Every row gives one point. Two turns around zero, p and q, are shown by what they do to some points. Where does a point land after both, in the order given? Backwards means that the second turn is done in reverse. Each puzzle has new turns, and all numbers are rounded.

Turn p:
[-23  -8   3] => [-11  11  19]
[ 6  7 17] => [15 11 -5]
[ 32 -27 -32] => [  4 -53  -1]
[-14  29  11] => [ -8  30 -15]
Turn q:
[-16 -15   3] => [-18  -8 -10]
[19  2  7] => [12 -7 14]
[19 37 19] => [14 20 39]
[-22 -24 -29] => [ -8  -5 -43]
Where do these land?
q, then p: [14 21 48] => [32 41 15]
q, then p: [-13 -18  -9] => [-19 -12   8]
p, then q: [ 18  -4 -17] => [  0 -18 -17]
p, then q: [-18   1 -21] => [-25   7  -9]

Turn p:
[  7  20 -24  48] => [37 38  3 23]
[ 6 10 16 -7] => [  3 -15  14  -4]
[ 13 -13  -4 -19] => [ -8  -2  -6 -25]
[-20 -26  -7  32] => [  6   8 -36  27]
[  8  -5  14 -21] => [ -8 -19   4 -17]
[-13  14   6 -32] => [-29 -11  22  -4]
Turn q:
[ 14  -9   3 -21] => [ -1 -18   8 -18]
[ 1 29  7  0] => [-14  24   1 -10]
[ 17  -6   7 -28] => [ -6 -19  11 -25]
[-25   9  -5   3] => [-11   8 -20  12]
[ 34 -26 -28 -22] => [ 35 -31   0 -31]
[-29   2  12  37] => [-7 19 -1 44]
[-11   1   4  32] => [ 6 17  3 29]
Where do these land?
q, then p backwards: [-3 -1 33 -6] => [-18  17   3 -23]
q, then p backwards: [ 12 -18  22 -13] => [  0  16  22 -20]
p, then q backwards: [-13  -7   4   0] => [-14  -4   2  -2]
q, then p: [ 21  19 -21  16] => [  9   5  31 -21]
q, then p: [-13  34 -38 -23] => [-32  41  18 -17]
p, then q: [ -5 -27   0  25] => [ 33   9 -14  -6]

Turn p:
[ 16   9 -21   9  24 -33] => [  2   9  -6   2  21 -45]
[ 14  10 -13 -22 -45   0] => [ 16  -2 -42 -14  10  25]
[-31  17  23  23  43  20] => [-20   7  56 -16 -24 -12]
[-36 -10  41  20   6  -4] => [-34 -24  21   3 -36  -1]
[  4 -20 -34 -38 -32  -2] => [  8  -9 -31   9  42  32]
[ -1  14 -10  26  15  -4] => [-11  22   6  -6  -3 -22]
[ 39   7 -17 -37  -6 -12] => [ 44  -7 -24  -3  29  -5]
[ -6 -25  30  19  -6  35] => [ -5   4  18  23 -39  28]
Turn q:
[ 34  12  13  24 -32 -31] => [ 39  16  30  11  12 -33]
[-25  18  34  15 -27   9] => [-15 -15  43  20 -19  -9]
[-28 -27  15 -25 -13 -11] => [-21 -38   8 -13  22  -5]
[  0 -36 -25  -1  21 -10] => [-10   9 -29  -7  36  11]
[ -8  15   3  -7  -2 -12] => [ -4   0   8 -14  -9 -12]
[ 30 -25  -8 -15  41  18] => [ 20   5 -32 -12  12  46]
[ 24   8 -34 -18 -29  35] => [ 24 -19 -42  26 -24 -14]
[-27  36   1  28  41   2] => [-33  44  14 -10 -30  16]
Where do these land?
p, then q: [18 22 32 32 -5 -2] => [ 16 -17   4   5   1 -48]
p, then q: [-25 -17 -17  14  13 -20] => [-37  13  16 -10   7   3]
p, then q: [ 15 -27 -26 -23 -11 -19] => [ -5  39 -22   5  12  21]
q, then p backwards: [-28 -48 -30  -7  -4   7] => [-22 -23 -29  -9 -25 -40]
q, then p: [23 38 47 17  7 16] => [ 31  -3 -21  -7 -54  21]
q, then p: [-34 -23 -25 -36   2 -24] => [-22 -25  19   8  52   1]
q, then p: [  5  46  26  25 -26  18] => [ -3  -7 -40  -2 -53   0]
p, then q backwards: [ -6 -22   9 -16   5   6] => [  0 -13  20   2 -10  16]
p, then q: [ 30  30 -16  -5  18  17] => [ 39   8   3 -27 -19  -1]

Turn p:
[-19  16  19 -14  -2  11] => [-13   0  -2 -19  26 -10]
[ -6   3   8  19 -13 -42] => [  7   8  22  16 -12 -38]
[ -7  11 -27  -7  -7  -5] => [ -5  -9 -14  26   8  -3]
[ 37 -15   7 -30  31  28] => [  8  18 -35 -32 -13  38]
[ 11  -9  -3  18 -36 -12] => [-18 -12  17  13 -30 -12]
[-23  36  -5 -17  23  18] => [ -5  11 -16   1  50   7]
[ 46 -48 -11  14  23  34] => [ 20  -3  -1 -14 -43  63]
[  7  17  17  32 -23 -21] => [-19  17  35  11 -13 -22]
[-45 -12  -6 -15   4 -12] => [ 24 -29  -6  -1  25 -23]
Turn q:
[-25  28  -6  25  -9  29] => [-11  31 -40  -2   2 -17]
[-35 -34  23 -18  35 -16] => [-27  -5  40  27 -39  -8]
[ 17 -19  -9   5 -25  11] => [ 23 -16 -19  -8  -9  15]
[ -5   9  24 -38  29  -1] => [-44  -6  30  -2   5   7]
[ 34   2 -19  11  18  -3] => [ 15 -27  -1   2  28 -15]
[ 36  23  20  11  13 -10] => [-1 -5  5 18 46 12]
[-14 -39 -27  -6 -25 -25] => [ 40  -4  17 -15 -41  -2]
[ -9  29  -6  11 -34  14] => [  7  31 -31 -19   8   6]
Where do these land?
p, then q: [ -8  -2  20  26 -23 -40] => [18 28 28 22  7 30]
p, then q: [ -2  30  18   0 -11 -47] => [17 38 33  9 24 -7]
q, then p backwards: [ 11   8  -8  -8 -16  21] => [  1  -6   6 -24   6  18]
q, then p: [36  2 -6 -7 35 45] => [ 57 -37  -4   5   0   4]
q, then p: [-21  -4 -17  11  26  34] => [ 16 -22   2  32  -4 -30]
p, then q: [  6 -19 -30   5  -5 -32] => [ 43  -1 -15  12   7   9]
q, then p: [-23 -15  23 -26  -5  18] => [-25 -35   8  -6  18  -7]

Turn p:
[  3 -14   2 -26 -20  23   3   2] => [-13  10   9  12   2 -21   1  30]
[ -1  -9  -3   4 -23 -17  19  16] => [-16 -11 -16  16  25  -1   8  -2]
[ 14 -26  19  28 -30 -17  -7 -15] => [ -3  -6 -15   7   2 -31  40 -25]
[ 14  26  -5 -26 -13  22   4  22] => [  1  25  -4  29   0   9 -19  28]
[ -5  19   6  12  23  12 -20  26] => [ 20   0   4   8 -14   5 -37 -17]
[-2  6 -8  5 -8 12 24  1] => [-26   4  -1   9  -2  12  -1   2]
[-30   6   4  16  20  19  -3   9] => [-10  -3  16 -10  -9   0 -33 -20]
[ 13   8  -1  -7  22  -7 -36 -19] => [ 39   7   0 -23 -19  -1   4   3]
[-14   2  -3  -9  -5 -24  20 -18] => [-11   2   1 -18  26  14  17   1]
[ 12 -21  24   8  25 -25   5 -13] => [ 20 -24  22  -5   3   3  29 -18]
[ -4   2 -35  -7   8   2  -9 -13] => [ -2  -3 -15 -27 -12   9  -7  20]
Turn q:
[  3  -3  10   7 -29 -14   3   6] => [-20   4  20  -4 -15  -5   4  13]
[ -4 -15  18   8  -4 -19  -2  12] => [-8 -9  8 10 -5 -4  8 27]
[  3   5  31   5   0 -14 -20  -1] => [12  5 19  2  2  9 -6 31]
[-26   8  17  -3 -11  -4  -1  -6] => [ -2  -4  15   0   5 -17 -23  10]
[  1  -6 -48 -24  21  13   0  14] => [ 21  -4 -33   7 -10 -13  19 -38]
[ 16 -18 -35 -35  22  26  19 -11] => [ 14 -15 -23 -12  19  -4  30 -48]
[ -7   0  13  31 -19   4 -24 -21] => [ -6  -9  14 -13 -16  24 -31  16]
[  3  -5 -21  -6  31  24  28  18] => [ -3   2 -45   4  20  -9  17 -19]
[  2  13  -1  10   4 -20   6 -14] => [-7  7 14 20  5 12 -7 -5]
[  8  21  15   6 -15   4  -9   2] => [  0  23  11 -13  -4   5 -10  12]
Where do these land?
p, then q backwards: [ 26 -18   9  10  -8  21  20 -13] => [ 10 -17 -11   3 -15 -34   9  18]
p, then q: [-23 -30  -6   4 -17   5  -3 -25] => [  3 -13  18  26   7 -33   4  -4]
p, then q: [ -2  13  22   1  -2   5  16 -13] => [ -6  10   5  -4  22   1 -21   5]
p, then q backwards: [-21  18 -20  -9 -14   0  -9 -10] => [ 4 18 11 12 -4 29  6 10]
p, then q: [ -7   5   6 -18  26  20 -10  15] => [ 17   9   9 -15 -12   9   5  30]
p, then q: [  2   5 -24  15  19 -27   5  24] => [ 11 -27 -23 -21  -9  16  11 -16]
p, then q: [  3   1  20 -15  -6  18 -21  -4] => [-2 26 20 12 -4  5  3 14]
q, then p: [ 23  24  10  19  22  13  -7 -15] => [  6  17   8   4 -35  10 -25  11]
p, then q: [-11   5  -1  18 -27 -25  19  23] => [  5 -23 -24  21   7  18 -19 -20]
p, then q backwards: [  9 -22 -16 -24   6 -31  -9  19] => [-13 -27  26  -9  30  11 -12   0]

Turn p:
[-16 -12  13 -23  -1   5   2  14   6] => [-15 -18  26  -5   4  -2   9   0   5]
[-44  48  -5  35   9 -14  10   4 -20] => [-15  26 -22   5  29  22  -9 -59  -6]
[ 25   8  14   2  -3   2  -2 -35  13] => [ 14  10  -4   3 -41   7   0   7 -14]
[-21 -42 -22 -18 -12  11 -19  10  -1] => [  2 -33   0 -14  23  -2  31  21  22]
[ 23  22 -11 -10 -15  -5   9 -15   2] => [ 18  34   6  -6 -14  -1   0   6   1]
[ 24  26   9   3  15  -9 -13  -5   5] => [  8  11  -6 -14 -20  -8 -25  -8 -18]
[ 24  11   2  15   9 -25   9  -5  31] => [-12  22 -15   5 -27 -29  -6  -1 -13]
[ -5 -20  10   0 -20  15  -7  19 -12] => [-11 -15   8   0  20  17   1  25  -1]
[ -8 -15  -6  -4   3  33   4  12  -6] => [ -3 -19   6   5  10  12  -7  10  28]
[ -3 -26  -3  -1  15 -13   6   1 -18] => [ 12 -19   0  19  16 -16   6  -1  -5]
Turn q:
[ 11 -12 -11   0   1 -16  12  -5  -5] => [ 15  11 -12  -7  -1  13  11  -4  -1]
[ 10   0  10  10  -4 -26  -6  14 -10] => [  8  24  12   2  15  -5  11  -1 -12]
[-15  -1  -2 -37  -9  20 -18  35  -7] => [-18 -33  -8   8  11 -37  16 -14 -11]
[ 10 -10   6  -1  22   5  -2   5  19] => [  5  -8  -3 -16  -3  -3  -4  25 -11]
[-15  -4 -42  13   6  -3  -5  13 -10] => [ -2   5 -38  17  25   5  -9  -5   0]
[-33  -2 -19 -20 -15 -10   8 -26 -19] => [  6 -16  -8  12  11  18  13 -29  36]
[-27  18  18  17   4   0  24  -5  27] => [-28  -8  23   1   2  34  -7  19   4]
[ 20 -27   9  19   8 -13 -18 -48 -10] => [ 43  27   4 -10 -15  -3  -8  16  35]
[  5  -5   1  -9  27   5  20  13 -16] => [ 18 -17  -7  13  -6   9  10   8 -25]
[-4  6 28 23 -9 -8 -7  7 -7] => [-7 21 27 15  4 -6  2 11  0]
[  2   8  -2  -4 -36  33  -8   0  20] => [-39  -2  -3  -9 -23 -20 -10 -14  10]
[ 38  30   5 -11   5  14   1  -2  20] => [ -2  -5  13 -28 -23  -4 -27 -11 -28]
Where do these land?
p, then q: [-10  29   9 -44  23 -22   2 -31   2] => [ 22  12  38 -17 -36   8  12 -25  21]
p, then q backwards: [-31  27  31  -4  -6 -23 -10  17  18] => [ 11  31   1 -14 -33  -7  14  26  26]
p, then q: [ 25 -25   8  -1 -12  33  12  11   2] => [-31  11  -1   4  12 -24   8  25 -18]
p, then q: [ 15  -2  -5   8  15  -4  -1 -20 -21] => [ 14  25 -11  -4 -10  -8 -12  -6  -7]
p, then q: [ 14  -2 -10  -6   8  22 -11  -7  -1] => [ -8   5  -9 -21  -5 -19   3  -1  -6]
q, then p: [-23  22   4   5  -4 -23 -20  17  35] => [ -7 -39  15  -7  -1  -7  -7 -40  -2]
q, then p: [ -7   5  27  -5  -8 -38 -17  13  28] => [ -9 -18  40   6  -9 -12 -14 -32 -10]
q, then p backwards: [  1  -3   0  18 -25  15  -7   4 -14] => [ 5  6 -4 12  5 -8 28 -1 19]
q, then p backwards: [ 17   5 -17  15   5   9  21  10 -14] => [  9  11  15  27  -1  -7   1 -21  -5]
q, then p: [  8 -29 -23  -4   0  17   4  13 -27] => [ 13  31 -25  12  15 -14   8   9  12]
q, then p: [  5 -12 -22   4 -13   6  18 -18  -4] => [  3  19  -8  -9 -10  10  11   9  25]
q, then p: [-13 -13  -2  15  16  10   9  -9  -3] => [-16   0 -13  -5   8  -2 -11  16  14]
